Each point is reached from the start by the listed moves, each made once or not at all, plus a little noise. Is the number of moves made odd or even? Then give how often each move was made.

Moves:
(1): [0.47 0.27 0.34 0.42]
(2): [-0.18 -0.13 -0.07  0.03]
Start: [ 0.13  0.05 -0.09 -0.02]
Points:
[-0.06 -0.09 -0.16  0.02] -> odd (0, 1)
[0.59 0.32 0.25 0.40] -> odd (1, 0)

Moves:
(1): [ 0.50 -0.27  0.08  0.27]
(2): [ 0.20 -0.12 -0.29  0.23]
(3): [-0.48 -0.06 -0.11  0.52]
(4): [-0.10 -0.13  0.07 -0.32]
Start: [ 0.00  0.03 -0.25 -0.08]
Points:
[-0.57 -0.16 -0.30  0.11] -> even (0, 0, 1, 1)
[ 0.01  0.03 -0.26 -0.07] -> even (0, 0, 0, 0)
[-0.07 -0.44 -0.21  0.36] -> odd (1, 0, 1, 1)

Moves:
(1): [-0.11  0.18  0.08  0.39  0.00 -0.01  0.05 -0.29 -0.24  0.07  0.24  0.12]
(2): [ 0.11  0.19 -0.10 -0.17 -0.12  0.07  0.11  0.04  0.13 -0.16 -0.22 -0.04]
(3): [-0.01  0.35  0.11  0.12 -0.30  0.14  0.30  0.18  0.40 -0.30  0.08  0.36]
(4): [ 0.12  0.00 -0.02 -0.17  0.10  0.03 -0.38  0.16 -0.24  0.24 -0.15  0.32]
(5): [-0.03  0.18 -0.12  0.07 -0.22  0.20 -0.04  0.05  0.08  0.04  0.09 -0.01]
(6): [ 0.28 -0.19 -0.24  0.26  0.20  0.10 -0.12  0.18  0.11 -0.28  0.03 -0.12]
(7): [-0.27 -0.02  0.13  0.01  0.22  0.15 -0.04 -0.17 -0.16 -0.14 -0.30  0.20]
(8): [-0.07 -0.25  0.00  0.23  0.10  0.15  0.01  0.18 -0.37 -0.41 -0.01  0.13]
(9): [ 0.22  0.04  0.01 -0.07  0.13  0.07 -0.09  0.32 -0.15  0.31 -0.22  0.00]
Start: [ 0.00 -0.14  0.32 -0.02  0.03 -0.08  0.00 -0.06 -0.02  0.02  0.00 -0.26]
Points:
[ 0.07 -0.36  0.33  0.82  0.68  0.40 -0.19  0.18 -0.82 -0.42 -0.29  0.08] -> odd (1, 0, 0, 0, 0, 1, 1, 1, 1)
[-0.10 -0.19  0.15  0.79  0.39  0.52 -0.50  0.07 -0.85 -0.46 -0.05  0.37] -> even (1, 0, 0, 1, 1, 1, 1, 1, 0)
[ 0.08  0.41  0.28  0.42  0.13  0.43 -0.06  0.07 -0.01 -0.55 -0.35  0.54] -> even (1, 1, 1, 1, 0, 1, 1, 0, 0)
[ 0.22  0.39  0.32 -0.23 -0.27  0.14  0.06  0.32  0.30 -0.20 -0.29  0.38] -> odd (0, 1, 1, 1, 0, 0, 0, 0, 0)
[-0.18  0.23  0.23 -0.11 -0.11  0.36  0.05 -0.11  0.03 -0.29 -0.42 -0.14] -> odd (0, 1, 0, 0, 1, 0, 1, 0, 0)
[-0.33  0.23  0.34  0.28  0.07  0.25 -0.45 -0.28 -0.59  0.25 -0.13  0.38] -> even (1, 0, 0, 1, 1, 0, 1, 0, 0)
[-0.03  0.16  0.18  0.46 -0.08  0.47  0.13  0.16  0.37 -0.61 -0.07  0.13] -> even (0, 0, 1, 0, 1, 1, 1, 0, 0)

Moves:
(1): [ 0.27 -0.09 -0.07  0.24  0.33  0.10  0.19 -0.17  0.00  0.16 -0.41 -0.12
 -0.15 -0.04  0.35  0.01  0.50]
(2): [-0.16  0.23  0.12  0.09  0.05 -0.04  0.04  0.19  0.06  0.29 -0.06  0.05
  0.10 -0.14  0.23  0.25 -0.34]
(3): [-0.04 -0.20  0.03  0.03  0.04 -0.16 -0.05  0.14 -0.13 -0.14  0.03 -0.01
  0.03  0.07 -0.13  0.11 -0.04]
(4): [-0.11  0.14 -0.13 -0.10 -0.22 -0.07 -0.21  0.02 -0.15  0.00  0.01 -0.13
  0.14 -0.10  0.13  0.19 -0.05]
(5): [ 0.06  0.15 -0.10 -0.02 -0.09 -0.06  0.07  0.04 -0.28 -0.10  0.14  0.10
  0.01  0.06 -0.03  0.20  0.03]
(6): [ 0.25  0.01  0.01 -0.09  0.15 -0.07  0.12  0.34  0.29 -0.10  0.33 -0.30
  0.12 -0.02 -0.04 -0.27 -0.13]
(7): [ 0.02 -0.16 -0.07  0.41 -0.14 -0.08  0.01 -0.01 -0.07 -0.18 -0.19  0.11
 -0.06 -0.16  0.18  0.00 -0.12]
(8): [-0.20  0.10 -0.11  0.18 -0.48  0.28 -0.22  0.50  0.17  0.16 -0.11 -0.18
  0.26  0.22  0.06  0.00 -0.08]
(9): [-0.08  0.28 -0.06 -0.06 -0.08 -0.17 -0.05  0.01  0.13  0.01 -0.32 -0.01
  0.08  0.00 -0.19 -0.18 -0.20]
(10): [-0.03 -0.01  0.08  0.19  0.06 -0.14  0.12  0.07  0.40 -0.01  0.13  0.31
 -0.09 -0.30 -0.08 -0.06  0.18]
(11): [-0.12 -0.12  0.36 -0.08 -0.24  0.09  0.34 -0.29 -0.40  0.24 -0.04  0.02
 -0.11  0.22  0.05  0.13  0.11]
(12): [-0.07 -0.04  0.00 -0.07 -0.10  0.20  0.27 -0.11  0.18 -0.09 -0.11  0.25
  0.20 -0.10 -0.16  0.13 -0.02]
(13): [-0.21  0.21 -0.28 -0.09 -0.17  0.02  0.04  0.16 -0.11  0.12  0.26  0.08
  0.41 -0.11  0.01 -0.20  0.06]
(14): [-0.03 -0.07 -0.05 -0.16 -0.15  0.08  0.03  0.18 -0.02 -0.02  0.04  0.02
 -0.12 -0.14  0.03  0.15  0.01]
Start: [-0.06  0.01  0.07  0.29 -0.15  0.04 -0.08  0.14  0.28 -0.22 -0.13  0.11
 -0.14  0.01 -0.04 -0.07  0.23]
Points:
[-0.28  0.02  0.41  0.79 -0.56 -0.25  0.38 -0.10  0.32 -0.18 -0.53  0.56
 -0.31 -0.25 -0.06 -0.19  0.21] -> even (0, 0, 0, 0, 0, 0, 1, 0, 1, 1, 1, 0, 0, 0)
[-0.09  0.49 -0.23  0.05 -0.24 -0.16  0.01  0.61  0.58 -0.20  0.12 -0.16
  0.46 -0.11 -0.21 -0.74 -0.12] -> odd (0, 0, 0, 0, 0, 1, 0, 0, 1, 0, 0, 0, 1, 0)
[-0.46  0.44 -0.22  0.96 -1.05  0.31  0.20  0.56 -0.49  0.42 -0.52  0.02
  0.45 -0.05  0.91  0.50  0.34] -> even (1, 1, 0, 1, 1, 0, 1, 1, 0, 0, 1, 0, 1, 0)
[ 0.19  0.39 -0.36  0.84 -0.08 -0.05  0.38  0.67  0.16  0.01 -0.01  0.01
  0.31 -0.46  0.72 -0.05  0.21] -> even (1, 1, 0, 0, 1, 1, 1, 0, 0, 0, 0, 0, 1, 0)
[ 0.04  0.00  0.08  0.66 -0.14  0.37  0.28  1.02  0.85  0.05 -0.46 -0.17
  0.44  0.03  0.28  0.19  0.06] -> even (1, 1, 1, 0, 0, 1, 0, 1, 0, 0, 0, 1, 0, 0)
[-0.13  0.72 -0.10  0.60 -0.60 -0.22  0.45  0.45 -0.25  0.20 -0.42 -0.13
  0.38 -0.26  0.65  0.04  0.13] -> odd (1, 1, 0, 1, 1, 1, 1, 0, 1, 0, 1, 0, 1, 0)

Moves:
(1): [-0.05  0.18  0.12 -0.04 -0.03 -0.04 -0.25  0.17  0.06  0.05  0.09  0.09
  0.25 -0.20  0.16  0.11  0.12 -0.06 -0.37  0.06 -0.08 -0.11 -0.19]
(2): [-0.34  0.05 -0.14 -0.08  0.19 -0.02  0.01 -0.12  0.03  0.05 -0.07  0.10
  0.09  0.12 -0.25  0.06  0.21  0.12  0.04  0.10 -0.03  0.16 -0.07]
(3): [-0.03 -0.24 -0.09 -0.08 -0.07  0.13  0.02  0.12 -0.14  0.09  0.13 -0.06
 -0.01  0.24 -0.17 -0.22  0.13 -0.11  0.13 -0.10 -0.06  0.01 -0.07]
(4): [ 0.21  0.18 -0.17 -0.13  0.17  0.14 -0.05 -0.21 -0.08  0.20  0.26  0.11
 -0.20  0.34  0.09  0.06  0.08 -0.08  0.28  0.03  0.04  0.07  0.24]
(5): [ 0.13 -0.20  0.11  0.09 -0.01 -0.07 -0.01  0.14 -0.19 -0.03  0.19  0.36
  0.04 -0.16  0.10 -0.20 -0.29  0.03  0.07  0.16 -0.16 -0.10 -0.20]
(6): [ 0.01 -0.06  0.04  0.10  0.15  0.24 -0.03 -0.09 -0.09 -0.22 -0.03 -0.06
  0.12 -0.02  0.18 -0.09 -0.19  0.04 -0.10 -0.14 -0.12  0.11 -0.03]
(7): [-0.10 -0.02 -0.12  0.21  0.22  0.02 -0.06 -0.09  0.10 -0.02  0.06  0.11
  0.09  0.07 -0.23  0.10 -0.05  0.21 -0.17 -0.11  0.01  0.32  0.01]
(8): [ 0.13  0.02 -0.14  0.02 -0.16 -0.14  0.00  0.13  0.14  0.21  0.02 -0.01
 -0.10  0.04  0.03  0.09  0.28 -0.07  0.19  0.08 -0.01  0.22 -0.21]
(9): [ 0.08  0.02 -0.07 -0.16 -0.18  0.04 -0.09 -0.16 -0.05 -0.07 -0.07 -0.15
  0.13 -0.03  0.02  0.21 -0.25  0.06 -0.02  0.02 -0.05 -0.01  0.02]
(10): [ 0.11  0.08 -0.05 -0.12  0.47 -0.05  0.11 -0.30 -0.03 -0.08 -0.09  0.15
  0.01  0.05 -0.31 -0.11 -0.16 -0.01 -0.30  0.07 -0.13 -0.16 -0.22]
(11): [-0.07  0.21 -0.14 -0.10 -0.11 -0.02 -0.09 -0.08  0.24 -0.09  0.06  0.36
  0.02  0.08 -0.14 -0.14  0.03 -0.15 -0.01  0.08 -0.02  0.26 -0.30]
(12): [ 0.16  0.01 -0.12 -0.01  0.08  0.25 -0.13  0.02  0.02  0.14 -0.13  0.17
  0.11 -0.08  0.01  0.10  0.23  0.02 -0.01  0.15  0.03  0.01  0.00]
(13): [ 0.03 -0.21  0.22 -0.17  0.05 -0.03  0.06 -0.05 -0.22 -0.04  0.01  0.00
 -0.12 -0.10  0.14  0.05  0.10 -0.15  0.16  0.00  0.09  0.11  0.13]
(14): [ 0.28 -0.10  0.03  0.00 -0.02 -0.34 -0.27 -0.13 -0.51 -0.08  0.34  0.09
 -0.05  0.15  0.26 -0.17 -0.04  0.09  0.01  0.37  0.02  0.05 -0.38]
(15): [ 0.23  0.10  0.39  0.12 -0.07  0.30  0.19 -0.13  0.00 -0.04  0.00 -0.24
  0.50 -0.13 -0.05  0.09  0.13  0.04  0.20 -0.09 -0.05 -0.10  0.06]
(16): [-0.16  0.06  0.14  0.03  0.12  0.05  0.25 -0.16 -0.11  0.21  0.00  0.00
 -0.34  0.13  0.04 -0.22 -0.23 -0.26  0.14  0.05  0.04  0.13  0.00]
(17): [-0.03 -0.24 -0.13 -0.01 -0.23  0.03  0.11  0.00  0.29  0.31 -0.06  0.10
  0.08 -0.11  0.13  0.06  0.09 -0.09 -0.03  0.20  0.02 -0.11 -0.21]
(18): [-0.01  0.04  0.15  0.13  0.01 -0.16 -0.29 -0.03  0.19 -0.11 -0.05 -0.01
 -0.47 -0.08 -0.02  0.04 -0.07 -0.02 -0.15  0.26 -0.37  0.00 -0.22]
(19): [ 0.25 -0.08  0.14 -0.06  0.24  0.12  0.04 -0.17  0.32  0.33  0.07  0.03
 -0.10 -0.45  0.34 -0.37  0.07 -0.14  0.22 -0.05 -0.12  0.25 -0.23]
(20): [-0.15  0.20 -0.16 -0.01  0.13  0.14  0.08 -0.32 -0.06 -0.05  0.22  0.04
 -0.37  0.11  0.06  0.05 -0.11  0.17 -0.20  0.08  0.04 -0.05 -0.10]
Start: [-0.12  0.13 -0.08  0.28 -0.05  0.04 -0.14  0.17  0.09  0.04 -0.11  0.19
  0.00  0.00 -0.40  0.02  0.14  0.06  0.36 -0.21 -0.02 -0.12 -0.13]
Points:
[ 0.35  0.38  0.19  0.19 -0.07  0.56 -0.03 -0.54  0.34  0.09  0.37  0.57
  0.22 -0.58 -0.06 -0.31 -0.29  0.04  0.62 -0.01 -0.35  0.11 -0.81] -> even (0, 0, 0, 0, 1, 0, 0, 0, 1, 0, 1, 0, 0, 0, 1, 0, 0, 0, 1, 1)
[ 0.16  0.12  0.10  0.26 -0.13  0.24 -0.46 -0.07 -0.07  0.48  0.03  0.49
  0.99 -0.26 -0.13  0.32  0.90  0.21  0.18  0.62 -0.15 -0.23 -0.94] -> even (1, 1, 0, 0, 0, 0, 0, 0, 0, 0, 0, 1, 0, 1, 1, 0, 1, 0, 0, 0)
[-0.03  0.08  0.17  0.05 -0.12  0.05 -0.23 -0.40  0.65  0.91  0.15  0.28
 -1.05 -0.66  0.48  0.08  0.16 -0.51  0.29  0.49 -0.45  0.30 -1.15] -> odd (1, 0, 0, 0, 0, 0, 0, 1, 1, 0, 0, 0, 1, 0, 0, 1, 1, 1, 1, 1)
[ 0.40 -0.56 -0.54 -0.20  0.37  0.38 -0.51 -0.61 -0.12  0.96  0.45  0.67
 -0.02  0.14 -0.07 -0.11  0.73  0.00  1.00  0.38 -0.08  0.73 -0.66] -> even (0, 1, 1, 1, 0, 0, 1, 0, 1, 0, 0, 1, 1, 1, 0, 0, 1, 0, 1, 0)
[ 0.01  0.13  0.15 -0.17  0.69 -0.44 -0.53 -0.44  0.10  0.54  0.44  0.93
 -0.81  0.02 -0.34 -0.84  0.57 -0.71  0.44  0.73 -0.70  0.86 -1.92] -> odd (1, 1, 1, 0, 0, 0, 0, 1, 0, 1, 1, 0, 1, 1, 0, 1, 0, 1, 1, 0)
